Rows are points. Each table stands for the endless flat space through its points: a line for two points, a plane for three, and so on. Write the one point that lies in both, or say that there is none.

First (2 x 3):
[[ 24  20  -3]
 [ -8   0 -31]]
Second:
[[ 17   4 -29]
 [ -1  16  -5]]
They share: [  8  10 -17]

First (2 x 6):
[[ -7 -15  31  -8  -5  -3]
 [-13   6  22  -8 -26  -3]]
Second:
[[-35 -18   8  -7  -9  12]
 [ 13  12  56 -13  -9  -6]]
They share: no point

First:
[[ 37 -14 -16   9   8  -9  28  38  17]
 [ 25  -4  -5  16   3 -18  29  33  26]
 [ 13  12 -45 -28   7  30  21  25 -22]]
Second (2 x 9):
[[  1  -2  -7   8  -9  -2   2  44  13]
 [ 33  -2 -27  -4  11   2  34  28   5]]
They share: [ 25  -2 -22  -1   6   1  26  32   7]

First, 3 rows:
[[-26  28  17   0  61  43  34  -6  28 -55 -11  15]
 [ -8  -6  13   8  27  53  -2  -2  44  -7   5 -11]
 [-39  25  43 -36  42  10  20 -16 -12 -47   5  32]]
Second:
[[ -9 -20  31 -39  39  10 -10   2  36 -32   8  -7]
 [-32  13  43 -14  12  34   4 -23 -17   7 -10  41]
 [-35  24  35  -5  19  40  13 -21 -11  -8   2  31]]
They share: [-24   7  31 -18  30  28   5 -10  12 -23   8  11]

First, 3 rows:
[[ 40  59  -6  31  28   5 -50  23  36 -11 -20  14 -18  31 -27  -7  30  -2]
 [ 12  22   7  69  18 -10 -28  -6   3 -61 -24  51 -40  10  22  -4  -6  16]
 [  7  14   8  75  16 -14 -22 -13  -3 -70 -24  57 -44   6  30  -3 -14  20]]
Second:
[[ 35  20 -17  35  22 -13 -15 -15  30 -36 -21  11 -27  13 -24   3  -7  20]
 [ 39  11 -15  37  22  -9 -14 -20  36 -44 -30   4 -28   5 -27   6 -12  26]]
They share: [ 31  29 -19  33  22 -17 -16 -10  24 -28 -12  18 -26  21 -21   0  -2  14]

First:
[[ 11  -1  -1  -2  26  40  -6  -5 -38  15  30 -22 -19  29  25   2  11   7
  -32   6  14   5 -35   4]
 [ 15   5  -2   2  34  47  -7   4 -45  15  33 -13 -26  37  23  11   6  16
  -32  10  21   9 -38   4]]
Second, 3 rows:
[[  3 -38 -10 -19  39  55   5 -40 -43  35  27 -51 -31  28  38 -12  21  -2
  -26  12  -2  -6 -42  13]
 [  3 -14  17 -28  -3  19 -19  11 -19  35  12 -48 -22  -5   5 -18   0   4
  -50 -15  10 -15 -42  16]
 [  9  -3   8 -16   7  22  -9   4 -17  17  25 -35 -10   8  12 -11   2   3
  -40  -9  14  -3 -30  11]]
They share: no point

First, 3 rows:
[[-17 -10 -12  25   1 -31 -24 -55  28  16 -15   5  -1  23  32  14  15  12
  -11  48  18  42  43  23]
 [-21 -22 -34  31 -17 -25 -12 -27   4  22 -15   5   3  15  34 -12  31  24
   -7  42  34  26  41  -1]
 [-17  -8 -28  25  -9 -21 -14 -37  14   6  -3   9 -13  11  24   0  21  10
   -1  34  26  28  33  17]]
Second (2 x 24):
[[ -5  10 -29  14 -10 -18  -4 -27  16 -19  -5   3 -29   1  29  -3   7   6
   -5   7  14  22   8  25]
 [-10   5 -31  18 -10 -16  -7 -30  14 -13   2   8 -28   2  22  -2  13   4
    1  15  20  22  16  24]]
They share: [-15   0 -33  22 -10 -14 -10 -33  12  -7   9  13 -27   3  15  -1  19   2
   7  23  26  22  24  23]

First (3 x 24):
[[ -1  31 -25 -23 -19   9  34  24  13  24  -7   2  -1  15 -22  10 -24 -33
   25   3 -21 -24 -14  19]
 [-17  17 -29 -17 -17  15  28  10  -3  20  -1   2 -15  21 -24  -4 -24 -33
   11  21 -33 -38 -26   9]
 [ 25  56 -13 -34 -20  10  35  49  13  36 -12  -8  12   8 -11  29 -32 -19
   26   6 -15   1   6  36]]
Second, 2 rows:
[[-18  42  -8 -13 -29   9  33  21  -5  17  -8   1 -30  29 -33  -2 -32 -44
   -6  23 -17 -39 -19  11]
 [-23  50   0  -9 -35   5  36  22  -4  13 -11   3 -39  34 -40  -4 -34 -53
  -13  21  -9 -44 -19   9]]
They share: [ -8  26 -24 -21 -17  17  27  19  -7  25  -2  -3 -12  19 -19   2 -28 -26
   8  27 -33 -29 -19  15]

First:
[[-36 -22  18  -1   6 -35 -16  18 -28  -3  14  14  13 -11 -29 -18  -1 -13
  -40   5   7  33 -27  -2]
 [-18  -7  45  11 -12 -14 -34  30  -4  21  41  38  -5 -11 -41 -36  11  11
  -19   5  28  33 -15 -17]]
Second (3 x 24):
[[-13   4  17  10 -26 -72  -6  13 -25  21  45  27   2 -11 -18  -5  -4  31
  -30 -10  46  29 -44 -19]
 [-34 -17  13  -9 -12 -40 -18  23 -16   2  18  23   1 -16 -27 -20  -1   3
  -18   6  20  32 -21  -6]
 [-13   4  57  35  -1 -32 -36 -12 -25  46  45  37  12  24 -48 -20  -4  11
  -75  -5  21  29 -49   1]]
They share: no point

First:
[[  5  13  21  29   8   8  51 -11 -70 -58 -11 -33 -38 -10  13   7 -31  21
    7  12  23  -9 -46 -37]
 [-13  -9  33  27   4   8  37  17 -44 -27 -13 -37  -9 -24  25   0 -17 -16
    1  -5  18 -19 -20 -23]
 [ 16  17  -1   1 -12 -14  19  -9 -32 -50  -5 -15 -36   1  -8  -6 -41   0
    0   4  -7 -33 -25 -32]
 [-19 -23  39  26   8  -4  24  31 -22 -10  -5 -45   4 -34  22   4 -16 -45
   10 -21   8 -33   5 -22]]
Second, 2 rows:
[[ -1 -11  30   5   6 -10  30  14 -32 -19  -8 -18 -26 -20  13 -10 -31 -33
   -5  -1  -5 -32 -11 -22]
 [  2   7   3  23 -15 -22   6  23 -17 -22 -14 -45  -5 -35  -8  14 -13 -21
    7 -22  -5 -35  -2 -37]]
They share: no point

First (2 x 24):
[[-32 -24  -8 -12 -19  15  18  27  18   2  -5  35  26  21  12 -28 -29  29
   -9  23  28  12 -29 -19]
 [-20 -30 -26 -12   2  21  18  18  39 -16 -29  20  29  24  24  -4 -29  11
   12  41  40  21 -23  -7]]
Second:
[[-10 -21 -29 -16 -18  28   7   3  38  12 -26  22  43  24  19  -1 -14  34
   -4  28   8  16 -29 -32]
 [-14 -22 -28 -16 -18  23  10  11  31   9 -18  25  36  24  24  -8 -21  31
   -4  34  16  11 -28 -26]
 [ -4 -28 -40 -10 -30  29  -6  -1  17  27 -20  25  34  26  40  -2  -7  49
   -6  50  12   1 -18 -32]]
They share: no point

First, 4 rows:
[[ 13  12 -23 -25  -9 -31  37  22  -5 -17 -41 -33 -27   0  -2  -8 -35 -29
    4   1  17  15 -40 -23]
 [ 11 -18  -5 -35  35  59 -39  22  59  31 -11  49  33  34  -2  50  -7 -41
   56  23 -37   3  34 -45]
 [  1   6 -13 -46  17  26 -14  29  20  -2 -24   6   3  11  16  36 -17 -32
   43  22  -2 -16  -4 -33]
 [ 39   0 -38 -37   0  -8  30  34 -15 -34 -47  -2  -9  -5  35  13  -5 -25
   21  53  44 -29 -49  -7]]
Second (4 x 24):
[[ 35   7 -60 -68   9  23  27  31  19 -17 -49  33  28  15   9  -3 -24 -20
   27  22  50 -37 -40  18]
 [ 53  23 -25  -7 -29  31  20  53  37   4 -42 -13 -22 -28  41  17  22 -13
   20  25   6   3   7 -41]
 [ 35  11 -32 -16 -19  15  39  63  39   3 -65   9  -8 -33  33  -3  20 -24
   11  10  14 -17   0 -30]
 [ 17  -1 -36 -30  -3   1  45  59  33  -1 -73  25   6 -23  19 -13   6 -34
    9   2  20 -29 -12 -18]]
They share: [ 17   0 -20 -32   8   5   9  25  14  -5 -32   1  -3  10   7  17 -19 -32
  26  20   5   0 -17 -27]

First, 2 rows:
[[ 29  27   8  12 -30  -5  10 -11 -25  36  13 -18   6 -21   3 -21  10   9
   23  10 -26  -1 -20  25]
 [ 29  19  24  -2 -30 -13  14 -27 -27  42  21  -2  -6 -33  -7 -39  -8  -7
   35   6 -40 -11 -24  31]]
Second, 2 rows:
[[ 23  11  -4  32 -30  23  17   9 -17  26 -12 -24  30   2  37  -3   2  11
   40   2 -30  -7  -1   7]
 [ 24  17  -2  27 -29  15  14   3 -19  30  -5 -27  26  -4  29  -5   6  11
   33   6 -28  -2  -6  11]]
They share: no point

First, 2 rows:
[[ 31  -5  15  -1 -24 -35  17  27  19  -5  12  35 -32  31 -30   5  -1 -22
    5  21  20 -17 -15  -5]
 [ 11  30 -10  -6  -4  -5  42  32   9  30  32   0   8  -4 -25 -25  24  23
   10  26  15  13  30  25]]
Second:
[[ 20  33   5  25  17   0  12   1  22  29  -4   6   6  33 -72  16  52  -6
   -9  35  30 -24 -14  24]
 [ 48  -9  11 -29 -49 -40  62  41  -2  -5  28  42 -52  17   6 -18 -14 -28
   35  25  34  30  16   4]
 [ 13 -19 -34 -34 -59 -20  32  36  33  10  58  42 -22   7   6 -53 -29   7
  -10  25  -6   5   1   4]
 [ 34  41  11  32  10   6  37   3  15 -10 -11  14 -19  27 -67  18  46 -10
   36  24  41  -1  -1  41]
 [ 27  -8 -25 -18 -27  -8  21  14  44  37  27  47  -5  37 -22 -30   7  -3
  -31  41  14   4 -22   3]]
They share: no point

First (3 x 24):
[[ 46  40 -17 -28  32  49  19 -33  33 -13  23   0 -16  30 -29 -26  11  36
   14  37  -9  48 -38 -24]
 [ 21  37   5  -9  18  27  -3 -16  32 -26  36 -13 -14  28 -38  -2   9   5
   15  16 -22  15 -13 -21]
 [-12  21  22   6   4   3  -6 -21  15 -30  26  -3 -29  29 -30  28  17 -32
   11   9 -12 -21  13   2]]
Second (3 x 24):
[[ 26   8 -28 -29 -11  63  37 -39  16 -41  36 -24 -16  26 -34 -34 -14 -17
   20  29  -1  25 -23   9]
 [  3  48  13  -3  56   7 -15 -22  41 -10  12  24 -29  33 -13  21  39  17
    7  39 -26   2   9 -28]
 [ 14  32 -16 -26  13  42  13 -18  31 -35  36   3 -22  32 -16 -10   7  -2
   23  44 -25  22  -2 -15]]
They share: no point

First (2 x 24):
[[-31   4  -1  16   8  32  26  36  -5  27  32   8  14   1  16  14 -23  26
  -12  21 -30 -27  20  25]
 [-31   0 -17  26  20  42  34  44 -19  21  36  -6  10   9  22   2 -41  36
   -6   7 -36 -15  14  41]]
Second (4 x 24):
[[-41  11  -3  35 -11  13  44  42   0  28  28  11  30   2  11  37 -19  40
  -28  -4 -46 -53  48  44]
 [ -9 -30  -6  16 -22   5   0  51  25  56  27 -18   1  -9   4  22 -13  33
   29  66  27 -17  13  -8]
 [-41  26  18  39  10  44  17  32   2  22  54  23   2  -1   7  17  11  40
  -33  10 -42 -17  24  16]
 [-41  22   6  45  -2  30  31  42   4  26  44  17  12   3   5  31   3  46
  -33   2 -44 -33  38  32]]
They share: no point

First:
[[-47  64 -14 -25  28  27 -25  -4 -23  30  85  24  28 -44   4 -32   3 -10
  -12   2 -47 -29  49 -34]
 [-23  47   2  -4  23  30 -25  -1 -17  -9  26  52  -3 -43  20 -13 -13  10
    6  20 -30 -38  25  -1]
 [-44  43 -24 -25  10  34 -15   6 -17  14  73  -2  32 -17  10 -26  25  -5
  -15  -1 -30 -12  44 -14]
 [-47  45  -8 -39  17   4 -30  24 -30  -6  37  30  35 -29   2  -1  -9 -20
   -5  44 -26 -14  15   4]]
Second, 5 rows:
[[-51  29 -24 -67  39  -8 -16   3 -10  -1   1  46  35  10 -26 -58   7  16
  -38  -5 -50  -6  -1  17]
 [-20  15  17  16 -23  55 -27  33 -43 -15  36  -3  -3 -23  56  14  25  -8
   10  46  11 -13  72  22]
 [-29  53 -13  10  10  33  -1 -10 -26  17  37  17  58  22  20 -17  18  -3
   -6  25 -14 -26  15  22]
 [-44  31 -17 -56   0   8 -38  23 -11  -4  -4  13   9 -26  -7 -14  13   3
  -17   7 -23   5  10  22]
 [-38  11   5 -52  -9  15 -51  43 -25 -11 -10  13 -17 -33  12  -8  19  -2
  -10  16 -15  17  46  30]]
They share: no point

First (4 x 24):
[[ 25 -33   7   8 -26  35  19 -12 -49  -3   4 -55 -14  15 -25 -46  36  11
    4  -5 -17  -9   8 -14]
 [ 19 -23  -8  10  -4  33  26  -5 -25  38  18 -13 -33 -46 -15 -30  -1   8
   18 -29 -36  27  24 -41]
 [ -8  -7  35 -11 -63  18   6  17 -41 -24  39 -37 -47  -9 -31 -13   8 -28
   23 -15 -14  -8  40   4]
 [  0   3  30  -7 -59  14   5  36 -33  13  67  -3 -70 -56 -21   9 -31 -39
   51 -43 -37  34  72 -25]]
Second, 3 rows:
[[ 31  -1 -15  -1 -35  43   6  16 -61 -13   6 -65 -48 -37   3 -77  20  18
   24 -49 -13  14  31  -3]
 [ 36  -6  -4   0 -35  42  38  -7 -37 -15  10 -46 -49 -11  -7 -62  -8  17
   -6 -32  -8  -5   0 -23]
 [ 14 -12  -2  -3 -28  31  -2   6 -53   5  12 -47 -32 -40 -12 -51  27   6
   28 -34 -30  24  37 -12]]
They share: no point

First (4 x 24):
[[ 20  -7 -33  22  39  10 -36 -16   6 -49  -4 -19  37  19   8  -6  52   1
   41  14 -33  29   5 -11]
 [ -1   4  21  54  28  29  -3 -15 -17 -27  11 -28  15  11  36 -29  31  20
   64  26   0  63 -19   9]
 [ 37  18 -15  -6  46  27 -25 -41  17 -35  13 -22  31  43   0   5  25  10
   38  26 -50  47   5 -35]
 [ 16 -31 -78  15   5  17 -47  -3 -16 -29 -19   5   8  -8 -16   5  48   6
   10 -27 -29  -5  16 -28]]
Second (4 x 24):
[[ 13   4 -71  25   8  26 -19  10 -28 -15  16  40  14  20 -19  -8  23  19
   -4  12  -7  37  24  18]
 [ -1 -30 -25  19 -22  28  -7  -6 -20   1 -16 -14 -34 -30  -7 -28  39  29
   24 -26 -49  35 -26 -38]
 [ 15 -34 -30   3   9  50 -41 -38  -1 -30  19 -27 -34 -29  21  18  11  29
   54  -3 -51   5 -29 -60]
 [ 17  -8 -69  17  -6  34 -23  10 -22  -1  18  34 -18  -2 -11  -4  15  35
    0  14 -39  41  -6   2]]
They share: no point

First, 2 rows:
[[  9 -28 -29  -2 -33  25 -26   7 -25  -4  20 -29  13 -12 -38  27  10  12
   28  22 -12  27  14  24]
 [ 17 -29 -35 -10 -38  24 -23  15 -31   2  15 -25  19  -8 -44  30  11  13
   32  19 -14  29  17  25]]
Second, 2 rows:
[[  0 -26 -20  14 -26  20 -33 -15 -24  -5  20 -33  -2 -10 -33  27  20  12
   22  26  -6  30  20  18]
 [  0 -19 -16  22 -19  15 -36 -22 -25  -5  16 -29  -6  -4 -34  36  29  17
   15  26  -4  37  27  12]]
They share: no point

First:
[[-14 -13   8   3 -32 -56   6  21  16 -10   3 -42 -53 -40  -3  -8 -64   9
    0 -44  23 -39  -5 -32]
 [ 10 -30  11  18 -34 -58 -14 -22  -3  24 -12 -17 -64 -29 -29 -40 -29  71
  -10 -58  15 -29  27 -63]
 [-44  16  13  48  -8   6 -43  -8  43  46 -59 -28   4  70  16  44 -29   4
  -14 -10 -12   5 -45  33]
 [-37  -3   9  34   4 -36   3  22  -7  41 -11 -52 -45  -1   7  -2 -37  13
   13 -24  21 -42  -6 -23]
 [-41 -16 -10  39 -18 -10 -43 -15  40   1 -53 -35  -8  41  26  13 -59   5
   -1 -28 -11  17 -26  24]
 [-46  11   4  31  21 -37  15  36 -17  48   6 -57 -49  -8   8   0 -41  -1
    8  -8  36 -59  -4 -23]]
Second, 5 rows:
[[-51  23  11 -14 -14 -24   6  -5  26  10  -1 -34 -30   7   7  25 -39  61
  -11 -26 -11  18   4  -8]
 [-15   9  12   4 -19 -30 -10 -25  27  14 -13 -31 -19  20   8  23 -15  39
  -34 -27  10  -8 -18  -1]
 [ -7 -63  -4  75  -6   6 -82  14  -5  65 -97   7 -43  40 -32 -11   1 -15
   21  -9  -8 -38 -25  -4]
 [ -9  41  31  10 -48 -30  13 -36  57  17   7 -56  -7 -11   3   2 -47  53
  -29 -34  29 -10 -24 -15]
 [ -7 -32  -6  13   5 -23 -43 -17  -1  19 -45  -6 -27  51   7  35  25  11
  -36 -15   0 -19 -24  15]]
They share: [-17  -3  13  30 -22 -26 -27 -12  23  33 -33 -22 -29  19  -7   6 -31  33
 -15 -32   3 -14 -12 -13]
